Rows are points. To make a cloud, some directions were put in groups of two or more. Within a group, all points are equally far from the middle, so they leave a hole (a ring in 2 directions, a hollow ball in 3). The other directions are filled evenly. Then the cloud was stretched, turned, moved and blurred a little. How many holes are there, and how many directions does each take, smallest first?

Cloud, 13 rows:
[[ 19  50]
 [-10 -11]
 [-25   1]
 [  8 -11]
 [ 11 -32]
 [ 13  59]
 [-15  38]
 [-36  15]
 [-18  36]
 [-59 -28]
 [  8  51]
 [-12  39]
 [-46 -30]]
Holes: 0

Cloud:
[[ 57  28  -5]
 [ 39 -16  28]
 [ 20 -29 -18]
 [ 54 -18  18]
 [-27   4 -14]
 [ -6  28 -28]
 [-19 -31  22]
 [ 55 -24 -18]
 [ 21  35  54]
 [-28  36 -16]
 [-17  34 -24]
 [-35  16  44]
 [ 13  32  45]
 [ 58 -17 -14]
 [ 60  27  36]
 [-15   3 -10]
 [ -9 -28  10]
 [  2   9 -17]
 [-39  38  35]]
Holes: 0

Cloud:
[[-60  -9   7  23]
 [ 29  43  38 -36]
 [-25   3  17  48]
 [  9  23  32  49]
 [-19  -9  33   5]
 [-15  -5 -34  -7]
 [ 25 -14 -44   2]
 [ 10   6  -4 -44]
 [-23  -2 -59 -44]
 [ 18   0  44 -19]
 [-13 -25   8 -43]
 [-12   7  11  47]
 [ 17 -15 -25  31]
 [ 23 -49 -19 -14]
 [ 23  -1  37 -14]
 [-12   2 -10   0]
 [-45 -45   3 -23]
 [ 54 -27 -16  -7]
 [ 13 -41  46 -25]
 [-12   4 -51 -32]
 [ 21 -25 -21 -49]
 [ 29  32  16  11]
 [  1  28  -3  46]
 [-25 -20 -11  14]
 [-27  38 -12  17]
 [  5 -50  11  17]
 [-35 -58 -27  45]
 [-23  -7  26  49]]
Holes: 0

Cloud (73 x 8):
[[ 14  11   9 -25   6  -8  36 -18]
 [ 22  -9 -14   3 -27   9  10  33]
 [-20   6  40  -3 -20  24  -1  -8]
 [-37  13 -28 -19  18  27 -16  25]
 [ 20  40  29   4  -4  14  -8  14]
 [ -7  12  20 -14  -9  38   7 -11]
 [  1 -32   9 -29  30   7  11  -4]
 [-17   3   9  27  23 -19  24  25]
 [ 22  -1 -17  20  20  -3  15 -14]
 [ 11 -19   5 -31  22 -14   3 -24]
 [ 12  -2   1 -31   3  36   6   4]
 [  4   8  38   9   1  14 -26 -17]
 [ 25 -24  16 -14  29  17 -12  -6]
 [ 15  24 -36  10  21  24 -10  12]
 [-17  10  -1  -3 -15  -1  44 -19]
 [ 34  -1   1  -9  37 -17 -26  22]
 [  9  43  15 -21  -7  -8  17  -8]
 [-16  26  -7 -16 -25  10 -25 -15]
 [ 30 -12  -1 -38  19   7 -16   1]
 [-25  26 -18 -10  27  12  36  18]
 [ 11 -12   0 -41  -2 -19 -20  -8]
 [-45  34   3 -10   9  26   8  15]
 [ 11  21 -13  17 -38  15  -8  15]
 [ -7  -8   6   3  42  22 -28  40]
 [-27  -9  43   6  24 -10  15   2]
 [-23 -30  14  22 -10 -12 -10   6]
 [-52   2   4  10   0   3  28 -21]
 [-40  13 -21  17 -10  13 -29  38]
 [-55  39   0  10   8   0   6  -4]
 [-15   7 -38  -6  40   3  20  24]
 [-20 -23  18 -11  43  -2 -23  21]
 [ -4  32   7  -4   1   9  22 -32]
 [ 12  -3  -6  14 -27 -13  26  11]
 [ 11  -2  33 -11   1  -2  35   2]
 [-16  -8  26 -11 -27   2  -5  31]
 [ 27  21 -11   5 -12 -29  -7  30]
 [ -3  31  13  14  13  22  -3  51]
 [ 13  -6  21 -29  -8 -28   6  -7]
 [-35 -19  -5 -27  18  33 -17   8]
 [ -2 -29 -35 -10  -1  -9  14   0]
 [-17  46  21  -9  12 -29  10 -18]
 [ -8  26  28   2  13 -27  13  37]
 [-24 -24  35   4   3  24 -24  -2]
 [ 23  -6 -26  14   3  38  -7   8]
 [ 34  30  14  20  13  19   3  15]
 [ 13 -37 -11  11   5  -3 -19   0]
 [-35  16  41   4  37  -5   1   1]
 [ -1   7  13 -17  48  17   9  35]
 [-10  25 -31   3 -15 -22 -30  28]
 [  7   8 -23  12  20 -38 -10   3]
 [-33  -8 -14   4 -21 -21  26   1]
 [ 20  18  -5 -24  13   4  31 -15]
 [-24  27 -12 -30  10   0  20  32]
 [  0  39 -31   5 -23   4 -15  20]
 [-50 -10   5  -7  15  28  -2 -16]
 [-24 -21 -41  -2  25   4  -7  29]
 [  1  12  -7  13  -3 -36 -34  19]
 [  5  45  32  -3 -11 -14 -12  17]
 [-37  41  32  -3  19 -15  -4  -7]
 [-22 -19 -12  15   2   2   4 -31]
 [-22 -15 -33  -9 -34   6  -1  21]
 [-50 -14 -22  -1  11  31 -13   1]
 [  3   8 -34   5  -7  -4 -45  15]
 [ 13 -23  20 -13  30  22  20  12]
 [  7   7 -18   1  16 -10  -2  60]
 [ 15   3   2 -36  -4 -19  21  -9]
 [-32  10  23 -17 -30   7  14  -6]
 [-30 -27 -32 -12   9 -15  10  10]
 [ 11  -5  14 -35 -14 -25  -3  -4]
 [-20 -17  10 -36 -10   0 -11  27]
 [-44   5 -19 -20   5  35 -10  21]
 [-35  25  19  -8  34 -16 -20 -17]
 [ -6 -11  -9  -8  20   3   8 -39]]
Holes: 3 (2, 2, 4)

Cloud, 86 rows:
[[-22 -11  10 -16  -4 -13  32  25  13]
 [  8  19  46  22 -13  -6  39  31 -15]
 [ 11  37  38   5  17  15  20 -10  27]
 [-10 -19   2 -27 -33  12  -6 -23  23]
 [ 17 -16  -8 -12  15  11   8 -12 -31]
 [ 27 -16  27   4  26 -16  -6   0  16]
 [ 10  18  10  21 -11 -19  18  17 -17]
 [-12   0   6 -28 -20  31  18  -5  -4]
 [ 30  25   8 -37   2  11 -11  -2   6]
 [ 29  22  31  29  -2  28  22 -17  -7]
 [  8 -10 -13 -22  26   8  -9  -4  15]
 [  8   5  14 -50   1   2  -4 -50  12]
 [ -5   1  19  27  19  12  -9  43  -3]
 [  3 -21  35 -10  30  14  17   5  -7]
 [ 19  28   5  33   7   6  21  18  16]
 [ -8  17  36  10  -9   3  12  -7 -28]
 [ 10  43   1   2  21  -1   3  12  12]
 [  1  19  34 -13  26  27  31  14 -15]
 [ 21 -13  16  16   3 -23  12  13 -23]
 [  0  18  -3  28   7  25  39  46  -8]
 [-15 -10  -1 -18 -12 -22  -6   6  10]
 [-13 -30  11  -4  17   6   7  38   0]
 [ 38  -4   7 -11  23  13  27  23 -21]
 [-27  12  34  11 -12  19   3   6 -18]
 [  1   0  24 -14  16   3  52   2 -14]
 [ 15  -5  -8  -4  15  41  30  -6   0]
 [-13   2 -18 -16   8 -11  -6  -5  10]
 [ -1  37  22 -15  14  -2  20  26   4]
 [  5   3  42  -2  14  21  17  45  -4]
 [ 18   5  43 -16  22  16  34  17 -29]
 [ 21  -4  -8 -26   5  -5 -18 -34  36]
 [ 12  -5  22  -2  34 -16  11 -11  29]
 [-14  -4  23   5 -16  -5   5 -35  21]
 [-20  -6  38  12  27  11  -3  13 -10]
 [ 27  27 -11 -15  18  29  33 -10 -21]
 [  7  -8  19 -10   7 -25   9  -8  39]
 [-27  28  30   6   0 -13   7  23   9]
 [ 21  16  -6 -21  -9   4  35   9 -20]
 [-11   9  36   3   0  19   9  57  -3]
 [ 11  -9  18  -7 -27  28   1  27   6]
 [-10  12  -2   6  12  26 -24   3  -1]
 [ 13  20  38  -4   1 -31 -15   3   0]
 [ 35  -8  14 -31  -1  28 -13 -31  14]
 [ 12 -24  17  -6 -15 -24   3  10  -6]
 [ 25  20  37  21  -5  22   0 -23  -2]
 [  8  19  22  45  17   2  37  38  -5]
 [-24  31  17   8  -3   0  24  40  13]
 [ 19  -5   9  -9 -32   1  28  15   2]
 [ 23  17  -8  13  36  12  -2   1 -27]
 [  8  25  46  -3 -10   9  18 -10  30]
 [ 16  26  45 -21  17   7   3   7  19]
 [ 29  24  24   5 -24  19  12 -21 -11]
 [ 25 -22  25  -8  11  13   9 -30 -22]
 [  3  36   4  -2  25   3  -3  24  -4]
 [  3  -4  -4 -20 -14   2  12 -46  22]
 [ -2  16  -4 -11  10  -7 -16   7 -20]
 [ -5 -23  24  18  33   0  15  27   2]
 [ -2 -16  26  16  -1 -14 -15  11  37]
 [ -3  22   9  -1   0  24 -11  29  18]
 [ 14 -17   0 -30 -22  -8  -5 -17  -5]
 [ 19   5  18 -11   8   9  51 -25  -9]
 [ -7  20  33 -22 -14   7  30 -10  16]
 [ 19 -25  29  -6 -12 -21   9   5  17]
 [-12   3  39  20 -12  20  60  33 -10]
 [ 16  40   4 -21 -11  14  -9 -19   7]
 [-17   0  18  32  32  -5  25  23   7]
 [ 13  23  45   3 -14  -5  39   6   8]
 [  3  31  21  21   6  19   1 -30  27]
 [  1  14  34  31  34   7  22  38 -25]
 [ 30 -17   6 -14  -7   9  -7 -13  36]
 [ 17  17  -5 -35   1  -3  11  -5  24]
 [ -3  13  22 -19  -5  40  13   1 -14]
 [ 14 -16  30 -16  10   9 -13 -31 -17]
 [  4  16  55  10  10  26   3  19   9]
 [ -4  26  43  10  31  17   4  23  -3]
 [  6   9   2 -18  10  26   8  30   2]
 [ -1  19  51   5 -12  -4   2  30  -1]
 [ 13  -2  13 -26  31  16 -10 -47  21]
 [ -6  30  11   4  16   7  21  45 -17]
 [  7   5   4 -13  18  15 -31 -26  -9]
 [-16 -11 -21 -11 -12   0  15  -6  11]
 [ 32  12  29   4   1  -5  36  11  22]
 [  0  27   2  -2 -17  -4  -6   4 -12]
 [-30  33  21  20  -4  17  34   4   2]
 [ 13 -16   4  11   6  16 -26 -14  15]
 [-10  31  31  23  31  21  12   0  16]]
Holes: 3 (2, 2, 4)
